Each row is a point. To make a cloud, some directions were put in groups of two or more. Within a group, all points are equally far from the middle, so they leave a hole (a ring in 2 directions, a hollow ball in 3). The other directions are filled evenly. Then the cloud was stretched, turned, moved and blurred a little. How many holes are there, and how many directions does each take, smallest first?
In the rows, zero is written as 128.

Cloud:
[[192 176 161]
 [162 143  97]
 [146 136  80]
 [ 89 130 132]
 [108 176 104]
 [126 100 107]
 [131  86 124]
 [169 107  92]
 [136 150 125]
 [156  98 175]
 [128 158 100]
 [139  74 109]
 [119  67 158]
 [143 123  57]
 [120 158 120]
 [ 66 124  94]
 [ 96  66 157]
 [127 166 134]
 [190 116 109]
 [112  76 137]]
Holes: 0

Cloud:
[[ 71  88 127 116]
 [102 156 175 121]
 [169 141 148 152]
 [152 136 177 119]
 [170 136 138  88]
 [138  87 117 181]
 [150 109  65 121]
 [ 62 105 116 125]
 [175 154 131 137]
 [105 132 133  66]
 [164 121  95  92]
 [124 117  64 165]
 [ 74 109 140 165]
 [131 161 143 177]
 [103 116  73 174]
 [155 132 103  79]
 [123 178 134  96]
 [ 79 100 155 150]
 [167 104 124 167]
 [127  89 132  75]
 [ 69 108  87 125]
 [124  98  61 132]
 [157 138  73 148]
 [175 145  99 139]
 [141  77  99 164]
 [111 109 125  65]
 [135 157 153 170]
 [160  83 106 159]
 [165 117 152  89]
 [ 87 148 169 142]]
Holes: 1 (4)

Cloud:
[[179 148 183 115]
 [171  92 152 138]
 [162 137 190 104]
 [127 148  83  90]
 [167 101 132  81]
 [ 88 142 142 143]
 [ 96 118 148  93]
 [112 116 109  81]
 [118  95 163 140]
 [156 164 188 123]
 [164 102 168 148]
 [ 93 149 110 141]
 [175 186 131  91]
 [139 158 132  59]
 [109 130 165  81]
 [ 92 144 115  93]
 [199 159 117 120]
 [165 193 108 113]
 [156 132  83  91]
 [120 154 175  82]
 [132 132  76 131]
 [179 157 164  82]
 [151 111 176  87]
 [148 137  82  88]
 [104 106 106 110]
 [100 129 139 162]
 [107 176 104 101]
 [189 181 136 127]
 [133  86 114 109]
 [149  93 101 135]
 [180 182 154 134]]
Holes: 1 (4)

Cloud (31 x 4):
[[154 162 124  83]
 [ 92  92 127 142]
 [182 131 121 154]
 [122  81  83 121]
 [109 159 130 167]
 [105  71 189 129]
 [177  90 113 108]
 [ 82 132 152 104]
 [133 161 183 125]
 [180 150 111 102]
 [177  95 116 138]
 [ 95  83 135 180]
 [103 143 116  85]
 [ 97  89 120 155]
 [118 158 124  88]
 [180 124 134 128]
 [146 154 175 199]
 [152  90 181 128]
 [160 115 179 171]
 [105  80 122 157]
 [109  96  73 170]
 [ 99 144 129  85]
 [121 164 137 168]
 [165 124 171 152]
 [102  73 168 133]
 [159 112 186 134]
 [ 96  84 135 140]
 [140 158 182 125]
 [ 87  79 173 106]
 [161 164  96 146]
 [145  78 160 122]]
Holes: 1 (2)

Cloud (47 x 6):
[[180  88 170 176 146 144]
 [155 157 147 103 116 206]
 [151 143 112 123 125 146]
 [136 146  95 121 130 190]
 [163 148 175 180 144 149]
 [173 154 128 168 114 160]
 [106 158 129  94 175 134]
 [123 127  65  85 126 180]
 [147 119 128  88 180 126]
 [167  91 134 154 118 195]
 [122  78  77 153 156 184]
 [145 155 171 118 146 144]
 [157  89 138 163 140  99]
 [192 147 166 119 189 119]
 [107 133 178 122 178 126]
 [117  77 137 167 150 108]
 [141 126 101 142 129 122]
 [138 144 100 178 132 116]
 [146 114 125 134 171 179]
 [179 146 105 151 188 187]
 [131 137 126 143 189 148]
 [ 96 109 109 125 125 115]
 [113 138 125 108 109 203]
 [141 164 166 124 196 160]
 [168  69 159 108 151 142]
 [133  93 106 124 178 186]
 [134  80 143  96 117  96]
 [144 151  79 111 173 185]
 [150 147  79  84 123 185]
 [111  78 142 113  98 130]
 [202  99  87 124 182 153]
 [175 114 115 127 187 161]
 [104 154 101 142 128 158]
 [125 110 166  98 156 148]
 [133 103 129  74 170 165]
 [151 121 120 127 172 170]
 [149  64 113 157 127 135]
 [159 170 184 182 179 106]
 [149  86  92 161  85 108]
 [169 103 150 162 173 133]
 [168  62 112 136 163 183]
 [120  97 143 111 152 187]
 [137 101 130 152 161 157]
 [166  65 130 115 189 139]
 [159 119 129 163  94 105]
 [178 137 145 151 190 194]
 [129 119 129 129 170  92]]
Holes: 0

Cloud (53 x 6):
[[103 112 105  41  93  77]
 [117  81 131 126  87 137]
 [ 84 114 155 142 149 132]
 [167 147 124 174 149 129]
 [112 102 124 168 162  81]
 [160 134 120  61 184 106]
 [ 88 150 108 119  95 167]
 [126 171 155 105 156 145]
 [ 95 122  97 177 175  88]
 [113 104 111  94 163  97]
 [156 161 129 167  82 130]
 [ 82 137 140 165 158 110]
 [170 116 174 110 170  72]
 [173 104 142 145 114 106]
 [149 182 110  64 145 104]
 [163 113 138 128 167  84]
 [ 93 111 127  91 174 102]
 [ 97 131  61 129 138  85]
 [ 79 136 136  78 139 148]
 [ 91 102 122 105 122 161]
 [103 159 162 143 136 138]
 [120 158 143 157  83 161]
 [ 97 102 152  81  88 103]
 [105 183 146 144 172  78]
 [175 119 135 165 123 126]
 [123 152 188 125  97 107]
 [ 80 144 120  91 157  82]
 [117  88 133 160  93  88]
 [166 143 123 170  94 179]
 [163 147 144 164  97 145]
 [121  82 143  87  88  90]
 [139 108 100  89 174 142]
 [159 135  63 118 144 118]
 [ 83 124 134  86 100 175]
 [101 118  68 103 200 159]
 [ 82 124 155 102 169 100]
 [119  94 117  75 172 162]
 [166 150  97 139 109 164]
 [125  85 126  89  92 108]
 [121 174 134 172  98  86]
 [112 107 101 155 116  80]
 [ 97 180  86 129 113 169]
 [126  82 107 112  96 173]
 [ 82 144  61 106 106 143]
 [177 133 138  83  92 102]
 [123 134  38 102 165  71]
 [138 190 107  82 187 127]
 [118 122  52  93 109  67]
 [159  71 170 129 108 134]
 [113 167 162 138 151 131]
 [166 134 154 130 180 116]
 [171 129 115  73 122  84]
 [ 95 158 140 102 107  92]]
Holes: 1 (2)

Cloud:
[[127 166 108 133 139 165 123 186]
 [124 233 130 123 107  83 128 150]
 [142  94  99 137  86 143 116 112]
 [104 161  81  86 122  47 131 103]
 [155 158 132 112 148  75 103  59]
 [ 85 153  85 115 127  35 138 128]
 [ 53 132 125 127  78 108 151 122]
 [121 101 139 172 106 106 181 107]
 [114 114 107  85 141  51 110 122]
 [133  98 180 135 116 137 121 128]
 [108 131  63 148 142 140 113 125]
 [122 160  97  83 157 113  75 108]
 [148 223 121 143 131  70 114 128]
 [ 91 206 147 129  97 105 177 128]
 [167  95  79 126 111  98 145 119]
 [ 52 147 135 113 129 115 129 135]
 [ 91 154 166 161 100  66 124 103]
 [198 171 137 104 152 102  87 119]
 [106 173  75  87 128  53 147 110]
 [108 150  58 144 138 122 120 106]
 [147  96 127 117 144 155  86 131]
 [ 74 181 125 110 126 103 187 135]
 [142 113  94 117  92 113 174 163]
 [105 190 110  77 128  71 164 152]
 [167  95 105 123 129 142 173 115]
 [ 77 140 119  94 102 108 105  85]
 [131 150 119 127 166 123 161  59]
 [155 113  59 120 111 118 140 108]
 [150 155 142  80 191 105  97  79]
 [150  93 107 107 135  58 146 119]
 [ 97 177 143 103 115  76 115 182]
 [121 122 148  79 152 106 112 165]
 [139 167 108  83  86  69 140  93]
 [ 94 142  98  72 156 131 124  90]
 [138 105  60 111 154 137 116 112]
 [148 170 162 112 183 135  96  91]
 [120 134 162  84  89 103 179 101]
 [158 168 156  74 143 154 133 112]
 [142 102 154 118 188 106 116 133]
 [ 96 158 131  85  78 128 154 103]
 [116 132 132 156 166 124 174 160]
 [128 120 166  91 111 110 184 125]
 [155 121 136  94 148  60 167 129]
 [147 181 172 135 132 158 137 103]
 [137 127 142 164 169 161 129 131]
 [113  99 172 119  98 120 173 100]
 [108 120 148 163  94  79 186  98]
 [ 81 132 132 157 132 132 116 172]
 [114 169 146 140 162  90 147 190]
 [112 197 113  99 137  97  75 133]
 [152 131 113 108 175 134 148  62]
 [175 135 123  99 165 138  75 152]
 [152 191 118 142 195 123 105 150]
 [158 185  90  86 163 124 111 168]
 [111 128 157  94 125 122 175  60]
 [131 154 132 197  97 118 106 150]
 [167 104 125 126 130  68 106 129]
 [172 176 125 159 176 101  92 146]
 [120 140  72  93 110 105 145  74]
 [ 75 161 119 147 100  73 184  90]
 [ 94 140 133  73 114 142 145  89]
 [142 191 135 172 111 134 104 179]
 [189 125 126 133  90 104 136 141]
 [ 59 170 138 121 100 109 112 114]
 [ 74 178 117 100 173  96 148 130]
 [118 187 169 146 124 143 125  94]
 [140 178  88  86 146 143 148 150]
 [113 120 143  90  79  98 181 114]
 [108 168 152 164  81  58 171 140]
 [148 173 107 140 112 104 109 208]
 [183 189 154 107 113  92 127 100]
 [111 113 122 189 105  80 151 115]
 [141 150 102 120 119 136 152 200]
 [119 174 137  68 129  65  98 141]]
Holes: 3 (2, 2, 4)

Cloud, 84 rows:
[[149 190 165 139  81 139  97 143]
 [163 171 136 105 116 160  81 161]
 [171 159 153 124 115 161  75 155]
 [ 91 139 124  93 110 134 155 186]
 [ 64 175 127 113 118 140 138 145]
 [101 158 134  88  79 128 138 160]
 [169 106  96 161 182 126 102 116]
 [110 128 172 127  91 123  61 159]
 [116 146 143 119 167 106 157 163]
 [103 143 127 137 160 108  32 157]
 [159  85 162  96 172 139  82 163]
 [134  75 107 122  81  86 122 105]
 [107 106  73 163 143  99  58 159]
 [189 152 138 116 113 150  80 132]
 [151 111  84 131 143  89 152  76]
 [147 183 126 186 129 162 121 112]
 [159 157  96 163  52 141 106 128]
 [150 105 123 110  93 103 170 165]
 [122 197 166 134 133 128  97 151]
 [144 146 154 154  91 153 103 196]
 [105 178 146  84 116 152 148 152]
 [ 98  97 137  94  81 115 120 178]
 [119 109 140 111 193  93 136 164]
 [137 180 127 150 182 122  68 139]
 [120 147 177 111  88 130 102 129]
 [116 109 103  99 171  76 118 142]
 [116 122 114 168  56 122  99 131]
 [ 65 185 118 120 103 127  99 124]
 [173 113 108 117 100 145  96 112]
 [112 124  57 150 125 133 100 169]
 [191 110 165 128 171 148  93 157]
 [151  57 113 139 140  94 150 118]
 [117 167 114 103 169 134 127  79]
 [138 107 109 175 111 171 132 172]
 [148 108  77 162 185 110  93 146]
 [195 118 148 127 156 145 162 171]
 [158  91 137 137 119 119 183 137]
 [152 180 154 127 128 153  69 167]
 [136 146 100 143 150 156  76 105]
 [176 121 169 139 171 163 119 198]
 [166  88  87 137 113 118 172 127]
 [146 154 112 140 193 161 120 113]
 [172 142 150 161 116  95  88  72]
 [170 110 147 100 127 129 115  89]
 [177 167 125 190 147 149 128 111]
 [116 145  96 110  97  65 120 155]
 [162 196 142 106 140 178 137 170]
 [109 174  91 132 114 107  54 149]
 [ 94 164 109 146  65 134 146  93]
 [150 203 159 141 150 111 102 141]
 [174 136 128 140 159 163 122  90]
 [141 151 169 114 103 137 167 144]
 [146 180  70 146 111  77 100 162]
 [128 118  99 119  57 102 128  81]
 [118 153 111 117  79  78  79 158]
 [142 133  59 151 153 105  85 141]
 [174 159 123 141 145  67  77 149]
 [145 100  87 137 194 120 120 122]
 [ 87 118 123 108  91  86  81 174]
 [119 131  97 114 157  73 148 146]
 [183 132  72 160 108 139 171 133]
 [ 96 165 100 118  76 149 153  80]
 [190 112 127 174 109  74 112 147]
 [134 200 125 110 163 179 125 158]
 [107 115 168 128  85 139 105 108]
 [171 118 132 168 133 174 151 161]
 [168  84 106 179 111  83  77 133]
 [177 108 139 152 174 123 114 218]
 [155  97 115  91 141  80 130 159]
 [211 159 140 134 132 160 174 146]
 [141 156  77 166 126  87  71  91]
 [209 142 115 162 101  70 108 138]
 [137 164  86 120 127 149 145 206]
 [176  65 110 111 121 102 131 153]
 [ 81  89  89 112 109 124 112 108]
 [110 174 132 133 129 149 158  71]
 [158 149 107  86 165 121  93 143]
 [119 169 137 127 100 138  63 182]
 [137 165  53 157 128 123 130 169]
 [151 153 113  99 192 130 101 139]
 [ 99 144 130 151 174  97  56 122]
 [107 125 128 175 139 187  99 159]
 [145  44 129 114 119  82 111 131]
 [155 142  90 146  80 173 149 137]]
Holes: 3 (2, 2, 3)
